Every row gives one point. Any point is a mix of the corners, with weights that add up to 1. It lies inside the corners' shape when no weight is negative. Say inside or outside, and name the corners with a negative weight.

Corners:
(1): [-39 -33]
(2): [46 16]
(3): [31 34]
Points:
[53 25] -> outside (1)
[-20 -11] -> outside (2)
[21 22] -> inside
[44 10] -> outside (3)
[-2  4] -> outside (2)

Corners:
(1): [ 52  32 -40  85]
(2): [-57 -14   3 -22]
(3): [ 46 -33  -8 -51]
(4): [36 41 -1  1]
(5): [-63 -34  44 -12]
Points:
[-19  13  11  21] -> outside (3)
[ 11 -28   5  18] -> outside (2, 4)
[ 34 -17 -23 -19] -> outside (4, 5)
[-10 -27  17 -24] -> inside
[ 12  23  -3 -37] -> outside (1, 5)
[  0 -10  -6 -12] -> inside
[  6  13 -11  20] -> inside

Corners:
(1): [ 16 -31  20 -16  29  30   6 -69]
(2): [-23 -14 -17 109 -12  37  56 -31]
(3): [  1   6  67 -17  -4 -41 -69   1]
(4): [ 18 -48 -26   2 -12 -14 -46 -25]
(5): [-34 -77  26 -50  -8 -78 -50  46]
(6): [-12 -20  29  19  12 -98 -20  62]
(7): [-23   1  21   2  -1  27 -21  44]
(8): [-40  34  34 -36 -12 -46 -13  21]
(9): [  6 -21  42 -35 -29  -8  14  21]
Points:
[-14 -14  30 -40 -10 -34 -17  27] -> outside (2, 3)
[ -6 -32  25  -9 -27   7 -12  14] -> outside (1, 6, 8)
[ -6  -3  31  -9   4 -18 -28  32] -> outside (2, 5)
[-18 -14  19  -8  -6 -24  -3  15] -> outside (3)
[ -5 -19  26   0   8 -35 -10   8] -> inside
[-14  -6  25 -12   4 -24  -9   0] -> inside
[ -9 -14  18   3   0   9  -7   1] -> inside
[ -8 -46   7   0   3   1  -7   1] -> outside (3, 8)

Corners:
(1): [-41   7 -38  63 -22 -57  15  51   3]
(2): [ 11 -61  16  55  92  31  10 -82 -42]
(3): [ 35   3  47  11   3 -22  31   4  59]
(4): [-25  20  -5  20  36 -16 -19  -2   2]
(5): [-33  -4  41 -16  58 -26  32  -3  -1]
(6): [ -4 -33   8 -34 -48  21 -31  46 -41]
(7): [ 16  -9   5 -12  -3 -55 -14   4  -7]
(8): [ 23 -86  24 -34  44  17 -40 -38  23]
(9): [-36  16  -9 -22 -21 -48  35 -26   5]
(10): [-57 -39  46  52  14  -2 -18  -3 -43]
Points:
[-10  -5  -1 -13   6 -28  13 -16   8] -> outside (10)
[-29   6   3  28 -23 -50  -5  28  23] -> outside (2, 5, 6)
[  8 -23  14 -22 -18   1 -32   9   5] -> outside (1, 2, 5)
[-50 -42  13  32  28  15  -9 -17 -53] -> outside (3, 7)
[ -7 -23   8 -55 -28  -1 -19  33  20] -> outside (2, 7, 10)
[ -8 -10  14  21  35 -24   7 -17  15] -> outside (6)
[ -1 -32  28  20  28   0  -6  -8 -10] -> outside (9)
[-10 -38  20   7   1  -5  -8   3 -19] -> outside (4)

Corners:
(1): [ -4  18  33   5  11 -65  -3  38 -22   4  29  23]
(2): [ 19   4 -14  10   5  -8 -24  37 -73 -47 -19  31]
(3): [-33   4  73 -23 -28  37  20  55  28  40 -10  11]
(4): [ 68 -11   6  -5  20 -63 -41 -20 -22 -33 -47  54]
(5): [-40 -52  -7  -9  33 -26 -15  -5 -33   7  10  -7]
(6): [  3   9 -45 -50  20  68 -81 -58 -57  56   9  -9]
(7): [-17 -43 -22 -20  43  12  57 -58   8   4  38  37]
(8): [ 24 -53  31  37   5  25  62  29   1  40  52  19]
(9): [ 23   5 -45  -9  18 -19 -69  17  22  46 -20 -57]
(10): [-11  30 -16  48 -63  15  76  -7  16  25 -14  -6]
(11): [ 24  -4  -6  -2 -24 -34  28  -1 -52 -47   3   3]
(12): [ -5 -23 -14 -41   1  -6  25  19 -31  34  19  22]
(13): [-18 -30  -7 -37 -10 -22 -56 -15   7  -7  -3  44]
Points:
[  7 -11   3 -16  14 -21 -13   3 -32  -4  12  18] -> outside (10)
[-21  -7  -3 -58  21  27 -60 -20 -39  27   1  29] -> outside (8, 9, 10, 11)
[  6  -3 -28 -11  13 -21 -30 -12 -19   3 -16  11] -> outside (3, 8, 11)
[ 34 -13   0  -6  11 -38 -21  -9 -22 -15 -21  30] -> inside
[ -4 -11  -2 -14   3 -10  10   7 -15  14  11  19] -> inside
[  7 -22  -7  -2   8  -5  10   1 -43  -6  14  30] -> outside (3, 9)

Corners:
(1): [ 17 -16  24 -47 -50  34   3  28  16 -77   5  -2 -41  15 -29  44   4 -27]
(2): [ -4   9   0 -16   0 -65  10  -3   7  -7 -66  -1  -5  -8   5 -39 -35  17]
(3): [-30 -11 -47 -19 -47  48  20  17  51  24  34 -24  40  35 -31  27  35 -10]
(4): [ -1 -21 -78  20 -40  -9   4   6 -56  52   9 -15  59  29  -6  23 -10  50]
(5): [ 18  32 -27  21   6 -48 -27 -41 -43  33 -30 -40  52   7  60 -15  -9  35]
(6): [ 20  47  52  -4  17 -36  25   7  20 -30 -46  35  -2  -5   4  38 -58   7]
(7): [-41 -25  -5  18 -47 -16  22  18 -30  31  21 -30  33  70 -13  16  41  37]
(8): [ 56  -2  33   4 -43 -18   3 -15  38   1 -31  35 -35  -1  31  11  -7  23]
(9): [  8  31   2  38  17 -36  -8 -13  28 -29 -16  23 -37 -20  -8 -24 -49  10]
(10): [ 53  -1 -52  -2  29 -19  10   0 -13  10 -30   2  -9  48  31 -41  -6  49]
(11): [ -6  59   7  23 -28  -9  -1   6  -2  -5 -15  62  12   8   2 -36 -27  10]
(12): [-60 -44 -11   7 -86  95  -2  55 -12  47  23 -52  -3  50 -53  29  18  19]
(13): [ 39  40  69 -22 -41   4  39   8  36 -28  19   4 -72 -30 -47   3 -28 -26]
(14): [ 25 -25 -16  16  54 -31 -28 -53 -42  34 -41  42  41 -13  16 -63 -21  26]
(15): [-15   0 -42 -22  43 -15  -7 -43 -23   5 -32  58  -8   5  62 -24 -28  21]
(16): [ 19  54  33   4  18 -29  35 -15  22 -41 -40  32 -13 -56   3 -21 -24  49]
(17): [ -7   6 -50  12  15 -36 -33  19 -35  48 -20 -20  19  20  -6   4  35  13]
(18): [-16 -49 -66   1 -35  30   5  80   0  29  48 -24  31  26  17  19  15  20]
(19): [ -4   5   8  -1 -40  48  68  12   6 -44 -37 -16 -32  -8 -23  12  14 -58]
Points:
[  0 -12   2 -17 -34  17  25  23   7  -9  -8   6  -9  18 -12  10  -4   7] -> outside (5, 9, 17)
[ -2   5   0  -4 -12   2   6   2   4  -5 -17  11  -9   6   2  -6  -9  11] -> outside (4)
[  2   9 -13   4   3 -16   1   0 -21   1 -17   9   0   2   4 -12 -18  17] -> outside (3, 8)
[ 15  10  -2   2 -14  -6   8   0   7  -3 -20  13  -7  -1   3   1 -16  11] -> outside (7)

Corners:
(1): [ -2 -45  50 -10 -39 -19  26  -8 -37 -19 -16   9  38  20  36 -29  27 -48
 -31 -24]
(2): [  7  10 -62 -20  13   1  -4  31 -22 -49  19  22 -57 -17 -18  40  22 -49
  -8   7]
(3): [ -3 -37  21 -27 -50  32  -5 -10 -42 -64  20   6 -29 -11 -50  19  21  28
 -29 -14]
(4): [-64  10  26 -43  43  71  51  -8 -22 -24  17 -19 -30  -6 -50  25  13  27
 -30  60]
(5): [ 19 -12 -39 -18  -8  30  38   4 -22 -52 -12 -17 -71 -34 -34   5  -8  -8
  23   8]
(6): [ 15  21  16  22 -59  25 -13  79 -15 -16 -12 -36  23  43  -5  59 -42 -57
 -41 -44]
(7): [ 20 -25  -1 -28 -41  17 -29  40  40 -84 -51 -71   3  31 -51  11 -45  14
 -61 -50]
(8): [ 55 -21 -31 -46  35 -20  53  35 -26  44  -7  15   3 -54  51  42   8  11
  11 -56]
(9): [-39 -44 -12 -26  -2  37 -15 -22 -18 -38   9  14  36 -31  41  27  15 -46
 -24  13]
(10): [ 18  19 -17 -49 -18  32  61  -3   5 -40  37  41 -28 -24  35  22  72  22
  71 -14]
(11): [-20  -9 -14  14  18  19  49  -7 -32 -31  43  38  14 -36 -24  14  48  11
  58   1]
(12): [-36  17  21  -8  24  39 -11 -28 -32 -59  -9  -1  -9 -53 -48  16  -8 -31
  64  21]
(13): [ 49  13  52  79 -67 -19   4 -39  32 -15 -27 -39   6  28  44 -44 -10 -34
 -24 -14]
(14): [-10 -11 -44  40  15 -11  27 -39 -25 -55 -15 -29 -31 -34  38 -37  36 -29
 -22 -74]
(15): [ 29  24  24  41  27  65 -17  27 -24 -10 -23 -29  49  -1  27 -40  -6  41
  48  33]
(16): [-23  -1  45  15  -4  26  26  14  17 -40 -14  29  11   2  34  -9  18  51
   6  -3]
(17): [-15 -39  35  40  30  42   5 -44 -16  35  -9  62  45   5 -20 -20  47 -42
  61 -23]
(18): [ 11 -19 -12  21 -10 -12  14   6 -42  16   0  -8 -21  10  45  -9  67 -19
  64 -34]
(19): [-32 -55  28 -31  14  -8  32  -4   1 -56  56  -9 -34  26  29 -19  31 -28
 -31 -33]
(20): [-18  11 -39  24 -44  30   7 -21 -51 -20  36  45  -4  25 -38  -9 -21  11
  -9 -13]
(21): [-48  22  29 -18 -57   1  11  20   5   7  36   1 -43  -4 -62  -4  -5 -71
 -70  25]
Points:
[ -6  -8   8 -13  -8  21  16   8 -12 -33  10   3 -13  -2  -6  11  11 -13
   5  -4] -> outside (14)
[ -5  -8   2  -5  13  25  23 -11 -15 -30   1   8  -1 -11  12  -2  25   0
  22  -1] -> outside (3, 6, 21)
[  3 -10   4   3 -11  15  20  10 -13 -22   3  -1 -12   4  -1  -2  14 -10
  -4 -18] -> outside (9, 12)
[  1   6  10  10  -9  10  25   9 -24 -20  15   2  -2  -1  11  -1  18  -3
   7 -10] -> outside (5, 7, 9, 17)
[ -3  -7   3  -6 -15  10  13  10 -14 -16   3  -4  -9  -6  -3   4  10 -20
  -8 -14] -> inside
[ -4 -13   9   4 -17  17  15  -1 -25 -20   3  -1   9   2   0   0   9 -22
   0 -20] -> outside (2, 16)
[-18  22   4  44 -34  51 -26 -12 -38 -33  -7 -10 -33  -6 -47   5 -12 -26
 -14  25] -> outside (1, 7, 8, 10, 11, 19)

Corners:
(1): [  5  -9 -15  20  19   9  12 -15 -22  -6   2 -19  15  11 -31  62 -29  -7
   7  25]
(2): [  0  17 -22  20  16  27  20   8 -12 -23  21 -24   8 -23 -11  39 -22   0
  -2  10]
(3): [ 14 -27 -22  15 -12   9  21  28  20  21   7  58  16  11  15 -24  17 -11
  -1   7]
(4): [ 24 -42   8   0 -16 -31  -4 -15  -2  -7 -87 -12  18 -33  18  -2 -10  -6
 -25  30]
(5): [  8  27 -16  23  17   3  12   9   2 -29  -8 -22 -12  15 -33  -9   7  44
 -11   2]
(6): [-22  -9 -28 -42 -17   4   5 -18   4  47  -7 -14   5 -30  15  -3 -25 -23
   0   9]
(7): [ -8 -25   8   7 -23  -1   0  -8 -21 -24 -13  -6 -39  15  17   3   1 -12
   2  -9]
(8): [-12  -3  13  17 -21   3 -15  19  -6 -36  12  15  14  20   3  11  -6  25
   1 -37]
(9): [ 20 -15 -15   5 -10  16  18   1  12 -16 -11 -11  -7  23 -19  -7 -18 -18
   7   9]
(10): [ 24 -29 -22 -26  30   5  -5  -5  19  10   2 -18   5  24  29 -12  -7  -6
   8   5]
(11): [  2 -19   0   0  12   3 -40  39 -14 -18 -16 -19 -11  14  -2   7  -5  -4
  -3   4]
(12): [  5 -25  32  21  24   6  24   4  -3 -17   3  -9  28 -20 -25   1 -26   5
  -1  18]
(13): [-69 121 -11  23 -19  39  -3   3 -23 -29  51 -16  29  30  11  -2  -7  31
   7 -16]
(14): [ 15 -22 -13 -28 -26  23  14  -8 -19 -10   5  64  12  -1  18 -32 -21 -11
  61 -10]
(15): [ 12  -2   8 -11 -17  16  -3  22 -15 -38   3  -2  14  10 -23 -30  27   0
  -1  -2]
(16): [ -9 -27 -15 -18   4  -8  11  -2  -7 -29 -60 -17  -1  26   4  -6  -8  -7
  -6 -28]
(17): [ 17 -33 -16  28  39 -27  16  -6   5 -32   6  16  -1   5  -8 -26  -2   3
  -6   5]
(18): [ -7  49  -8  37   1  -3  21  19   7 -14  30 -26  -6  -9  11  22 -16 -18
  56  31]
(19): [-23 -31  -9  10 -13  19 -35  11 -42  51  -2   7 -26  12   7 -18  -5  -8
 -15 -83]
(20): [ -7 -19 -30  35  15  25   8   8 -10  13   5 -17  25   3 -22  -4 -17  14
  18  14]
(21): [  6  -7  -3  15  -3  15   3  -2   6 -17  -2  43 -24   8 -16   3  18 -19
  29 -10]
Points:
[ -8   6  -1  26   8   7   7   1  -9 -31   9 -16 -11  32 -18  -2   0  13
   4 -19] -> outside (2, 3, 4, 6, 11, 14)
[ -4  -1 -12  14   1   8   6   5  -7  -5   0   0  10  -1  -7  -2 -10   1
   8   2] -> outside (7, 10)
[  5  -5 -12  11   6   3  10   2   1 -13  -3  -5   6   3  -1   5 -12  -2
   9  13] -> outside (15, 19)
[ 21 -28   1   5   7  -7  12   5   6 -26 -18   3  -1   0   2  -8  -4  -6
   6  11] -> outside (1, 6, 13, 19, 20)

Corners:
(1): [ 12  12 -37 -35   2   1 -40  40 -56  13 -40 -60  46  49 -21  49 -19  50
 -35 -25]
(2): [-31  59   9  19  -4  27   9 -41   1  26  40  29  -8  -6  22 -22  18   0
 -37  46]
(3): [ 15 -19  -5  13  70   4  11 -49 -23  -5 -28  20  12 -14  -7  27  15 -64
 -59  27]
(4): [  45  -35  -47  -13   28  -45   -8   -1   30 -117    7   12  -55    2
   -1   -2  -56   75   54   23]
(5): [ 39   9 -51  -4 -28 -22  11  20 -23 -29  -5   7 -28 -32 -30  -6  -6  11
  64  47]
(6): [ 29 -39 -31  -2 -12 -70  -2   8  29 -40  20 -25 -33 -49  37 -38  34  31
  42  48]
(7): [  5 -41 -43 -33  37  11 -51  74 -45  44  -5 -65  46  21 -31  82  20  49
 -81  -9]
(8): [ 12 -28 -32 -17  13 -33  13  14  26 -32  -6  -8 -86 -46  -2  10  -9  52
  44  -4]
(9): [-47   0   8  21  25   2  17  23  29  16  -1  15   8  28 -15 -14  -7  -6
 -39  26]
(10): [ 21 -64  12  -7  18  -9 -66  14  -6  30  10 -23  53  41 -29 101  22 -13
 -97 -38]
(11): [-18  43  11  12  17  46  51 -55  17 -14   9  -2  10  17 -26 -17   2 -21
 -12  29]
(12): [ 15  16 -26   5   6 -16 -27  16  23  -1  -9 -14 -22  22 -23  29  32  65
  39   5]
(13): [-50 -15 -40  14  23 -21 -58  45   3 -14   7 -46  -6  48 -22  96 -14  38
 -55 -37]
(14): [  4 -13 -22 -30   4 -65   4  13 -19 -42   6 -28 -49   0  -9  10 -30  56
  87  47]
(15): [ 14  44  -8  37  22  -2  56 -27 -10 -13  -3  -6  10   4 -26   0 -42  -3
 -24  23]
(16): [ 33  22 -42  13  24 -37   5  -3  24 -10  59 -12 -31  -3  -3 -54 -14  28
  68  15]
(17): [ 24  25   7  15  51   7 -27 -20  42  -1   8  -8 -39  12 -15 -11   9 -34
 -28  43]
(18): [ 31  32 -34 -38  29 -45 -38  50  33 -50  13 -15  12  -5  21   6 -31  45
  60  36]
(19): [ -3  21  48  76  33  44  40 -21 -28 -15  17  15 -10  14  40  14  37 -49
 -34  11]
(20): [-24  -4  18  45   3  59  15 -49  15  44  -8   6   8  -5 -21  -6 -25 -57
  -4  54]
(21): [ 12  14  11  -8  24 -27 -23  28 -21 -47   5 -26 -11 -41  -6  -5   4  47
  37  33]
Points:
[ 11   4 -29  -6   8 -21 -13  18   7 -15  10 -17 -12   3 -15   7 -13  33
  17  17] -> outside (3, 19)
[ 12 -15 -11   7  30  -8 -16  12   5  -8  11 -10  -6 -10  -3  18   6   5
 -26  17] -> outside (1, 11, 12, 14)
[ 17  -3 -17  -1  13 -19  -4  12  -4 -17   4 -10  -5  -2   1   8  -5  26
  16  18] -> outside (11, 13, 17)
[ 14   6 -17   0  21 -16  -8   8  -1 -18   8 -15  -6   1  -9   5  -9  22
   9  17] -> inside
[ -4   3 -18   4  18  -7 -16  10   7  -9   4 -17  -5  13 -12  27  -4  19
  -6  11] -> inside
[  4   9 -25 -20  16 -27 -12  29  19 -32   9 -12 -25   2 -21  22 -20  54
  19  19] -> outside (1, 3, 6, 16, 19, 20)
[ 16  -3 -27  -1   5 -18   2  -6   2 -38  16  -3 -16  -5  12   2 -16  15
  34  19] -> outside (7, 9, 12, 15, 17, 21)
